Every row gives one point. The last column is the point's height on a tilted bowl or saddle (a function of degree 2), plus a little noise. Along how many of its main directions does it bend up, bend down or stay straight?
In the rows, zero is written as 128.

Points:
[[118 130  85 154]
 [ 81 132 196 203]
 [141 179 110 133]
 [144 140 128 127]
 [107 124 126 150]
 [ 98 124 162 168]
 [ 90 125 213 222]
 [165 122 220 156]
 [199 117 104  64]
 [188  76 168  79]
 [174  94  63  99]
 [119  52  58  93]
 [ 54  85  70 130]
 [181 143 190  93]
 [148 131 116 123]]
Directions: 1 up, 2 down, 0 straight

Points (16 x 4):
[[ 58 163  96 124]
 [153 134 172  83]
 [164 119 146 100]
 [100 152  51 170]
 [127 145 137 129]
 [ 65  96 152 120]
 [ 51 168 113 115]
 [133  98 112 121]
 [153   7 143  89]
 [ 75 159 112 134]
 [103 139  39 153]
 [153 140  85 167]
 [106 186 115 164]
 [ 79 126  91 120]
 [100 117 191 106]
 [168 198  79 249]]
Directions: 1 up, 2 down, 0 straight

Points (24 x 5):
[[186  87 105 176 209]
 [113 128 113 111 119]
 [159  62 141  48 155]
 [177 146 135 154 151]
 [ 69  82 116 153 178]
 [ 63 175 124  80 111]
 [182  81 119 101 162]
 [ 76  96 239  52 130]
 [187 145 107 166 173]
 [ 94 198 170 107 110]
 [124 135  72 149 163]
 [100 114 106 142 145]
 [ 85 194  77  79 129]
 [112  72  98 142 177]
 [148 110 155  87 117]
 [ 89  73  73  87 179]
 [ 65 170 174 148 133]
 [110 177  97  89 111]
 [139 137 222 122 135]
 [ 92 139 105 185 169]
 [186  93  70 188 234]
 [180  87 125 130 167]
 [186 202 136 119 144]
 [166 117 125 224 220]]
Directions: 4 up, 0 down, 0 straight

Points (39 x 7):
[[125 148  49 105  92  56  94]
 [162 105 115 160 114 109  99]
 [135 135 135  59  76  55  77]
 [136  42  92 189 170 109  75]
 [186  69  90 120 189 180  86]
 [179 123  84 115  42 178  99]
 [152 145  75 115 128 187 117]
 [ 90 186 191 114 112 115  79]
 [117 199 112  97  87  75  79]
 [136  81  29 105 164 206 111]
 [124  74 121  67 186  74  85]
 [226 152 125 136 198 147  55]
 [104 130 139  86 165 137 115]
 [178 221 113 152 107  95  59]
 [111 159 100 111 159 142 118]
 [159 150 145 120 152 126 100]
 [230 154  62 134 110 142  82]
 [142 109 184 165 143  63  74]
 [104 101 173 101 117 174 104]
 [104 204 134 120 132 139  95]
 [121 150 111 144  63 226  81]
 [ 95 147 152 107 103  50  74]
 [119 128  91 111 183 122 113]
 [129 181 124 212 134  98  79]
 [ 41 157 115 200 162 130  90]
 [164  81 156 181 134  27  48]
 [124 101  79  66 105 153 132]
 [ 63 138 100  63  39 162  98]
 [ 72  98  80  45 182 134 117]
 [109  43  97  88 137  75  87]
 [ 26 105 152 201 151 181  79]
 [ 89 153 162 113  91 154  99]
 [135  99 182  95 163  66  76]
 [113 173  81  91 163 103 110]
 [123 127  98 116 164 111 113]
 [151 109 122 102 131 125 114]
 [182  87 127 205 236 153  46]
 [144  80 153 122 140 182 101]
 [109 229 145 129 194  92  58]]
Directions: 0 up, 5 down, 1 straight

Points (68 x 9):
[[ 87 144 136  89 164  60 138 115 103]
 [ 61 137 153 109  88 122  91 199  79]
 [ 86 128 106 158  99 170  71 127 117]
 [ 95 121 165  83 101 114 142 117 109]
 [ 61 191  88 134  33  84 145 189 124]
 [171  86 113 121 191 181 131 156 131]
 [104 216 137 122  70  97 149 132 110]
 [156  88 142 104 111  97  76 176  76]
 [148  66 219  74 161 135 136 160  74]
 [150  94 130 142 101 105 134 153 107]
 [ 79 120  38 222 112 154 178  67 110]
 [136  91  72  77 103  46 151  52 109]
 [123 126 175 162 101 226 143 120 155]
 [183 115  57 166 183 140  93 163  95]
 [164 108 189 161 109 137 135 167  93]
 [ 85 119  63  68 127 117 115 131 150]
 [168 150  91 100  76 112 107 137 119]
 [147  79 162 133  94 136  95  94  90]
 [  7 118 108 172 151 115 218  50  44]
 [110 181  96  18 102  71 122 102 119]
 [103 184 132 127 176 120 163  99 115]
 [107  51 146 116  99 129 198 153 102]
 [117 129 163 139 116  39 113  64  53]
 [144 160  83 117 101 118  91 182 111]
 [128 102 208 142 108 138  89  86  69]
 [ 99 169 162 157 182  87  69 136  31]
 [237 149  75 122 134  53 130 209 102]
 [ 46 146 202 141 199 175 147 170  46]
 [135 186 179 124 121 139 188 195 118]
 [136 131 193 152  93 144 146 125 119]
 [ 82 137 169 189  93 150 172 105 129]
 [134 152 116 140 144 129 157  96 128]
 [124 168  55 153 127  85 171  89 109]
 [127 134 192 105 140  45  90  75  37]
 [160 102 167  43  84 159 142 149 104]
 [ 98 175  84 166 143 140 104 150 105]
 [ 46 121 131 116 114 111 168 146 113]
 [115 177  99  99  95 137 146 103 141]
 [170 154 138 147  60 162 136 169 139]
 [179  88 194 151 145 132 122 165  75]
 [ 87  87 113 126  53  38 165  55 112]
 [147 163 163  94 176 197  38 186  43]
 [ 86 174  70 186 129 137  92 157  96]
 [160  97 106  94  91  88  38 185  61]
 [190 150  22  90 164 129 181 154 175]
 [114 111 156 133 154  86 132  76  77]
 [160  96  87  82 176 239 172 144 160]
 [154 113 165  88 224 150  81  64  68]
 [ 61 110 159 112 102 146 119 105 111]
 [104 141 189 125  70 143 172 172 112]
 [ 61  84 146  36 115 181 114 148  89]
 [ 83 116 132 124 126 160 139 105 125]
 [146 130 123  75 137 132  92  57  94]
 [ 97 167 109  89 106 120 166 113 137]
 [131 165 153 147 100 148  15 156  38]
 [ 89 115 177 138 120 162 151 118 112]
 [117  79 128 162  97 188  97 110 117]
 [130  42  86 152 155 130  23  65   8]
 [ 98 157 165 130 150 114 171  96 100]
 [116 170  61 118  77 103 158 191 128]
 [139 150  82 159  97 100 111 105 117]
 [107  71 102  88 119 160 105 168 113]
 [ 52 186 100 186 166  81 132 105  53]
 [ 84 174 134 118 178 141  67 150  67]
 [142 108 135 116 125 134 171 144 133]
 [100 167 121 138 102 175 155 160 143]
 [154  76 189 127 144  78 192 169  79]
 [ 98 161 143 135 144 152  95 128  99]]
Directions: 2 up, 6 down, 0 straight

Points:
[[166 144 168 222 196 166 110 124  47]
 [130 128 119  57 123  78 111  76 121]
 [103 119  57 103 162 113 132  61 106]
 [ 93 185 159 125 128 131  98 135  87]
 [ 76  99  73 134  84 128 118  99 114]
 [130 102 155 147  98 102 128  97 113]
 [136 154 195 146  87 103 127 131  85]
 [149  97 150 183 143 127 166  92  89]
 [141  28  96 113 164 139  85 112  37]
 [145 140  93 123 112 127 107 119 121]
 [127 128 179  10 124 145 174 227 157]
 [132 130 122  66 175 163 119  55  79]
 [143 148 144 146 141  57 158 127 112]
 [107  98  66 147  58 144 190 109 107]
 [139 158 149 121 152  96 185 147 135]
 [131 110 123  60 130 138 111  89 106]
 [ 99 106 157  70 148 143 147 100  95]
 [ 91 132  90 110 141 182 121 216 121]
 [ 42 103  82 125 165 168 165 133  66]
 [156 120 125 200 114 141  60  75  72]
 [127 190 141 161 128  90  96 128  88]
 [156 142 109 120 174  82 152 154 142]
 [ 95 188 118 167 118 157  96 129  81]
 [202 133  86 154 109 109 184  96 109]
 [137 162   7 169 136 153 149 181  89]
 [128 127  96 100  50  76 143 162 106]
 [143 128 113  85 104 147 190 163 134]
 [ 82 134 144 111 150 200 153 138  82]
 [133 105 139 107  71 200 148 130  75]
 [159 137 116 194 121  93 187  95  97]
 [ 86 108  54 155 184 143  81 112  58]
 [126 182 108 217 115  97 128  71  84]
 [101 134 120 204 124 161 140 196  96]
 [159  54  91 157 167 189  48  80   7]
 [ 97  51 189 186 148 137  89 149  31]
 [113 148  84  92 153 130 218  86 109]
 [ 47 117  82 116 154 128 141 135  88]
 [141 168 171  84  81 153 131 115  87]
 [131 142  94 148 131 183 127  36 107]
 [135 130 151  94 124 136  69 164 104]
 [151 178 169 140 148 106 157  82  89]
 [167 137 144 171 117 122 101 163 111]
 [107 103 122 114  72 143 166 150 104]
 [ 81 183 134 119 192 163  98 177 107]
 [117 138 107 102 146  85  98 147 120]
 [ 95 128 183 128  97 176  86  83  60]
 [120 154 115 146 101 184 179 119 100]
 [112 107 188  82 142 168 133 170 102]
 [ 46  87 143 136 112 127 118 121  76]
 [121 179 195 143 157 137 129 127  81]
 [150 109 114 193 130 119  97  68  93]
 [171 139 122 166 106 129 122 132 111]
 [ 87  93 113 109 129 148  97 100  92]
 [102  73 136 106 148 133 155 170 112]
 [140 187 179 187 172 126 168 142  83]
 [117 171  93 165 124 221 116 150  73]
 [118  61 137 147 110 110 105 123  88]
 [127 177  93 111 119 126 146  80 125]
 [159 104 107  55 198 100 171 124 118]
 [130 116 139  64 119 155 130 107 106]
 [115 122 169 141 131 127 125  94  99]
 [173 225  95 135 104  96  94 168  85]
 [109 171 131  94 158 152  95 147 109]
 [ 72 173  61  94 157 147  42 145  58]
 [127  79 131 100 148 154 155 158 117]
 [ 85 103 122 161 121 108 221 132  93]
 [ 98 102 140  81  84 114 148  98 119]
 [211  88  92 170 132 141 110 174 109]
 [ 73  63 119 135 153  68 124 171  75]
 [ 66  80 143 172 136 170 101  57  67]
 [132 126  46 102  78 194 179 155  84]
 [119 135  58 141 155 117 187  94 106]
 [192 159 142 165 193 152 199 155 130]]
Directions: 1 up, 7 down, 0 straight
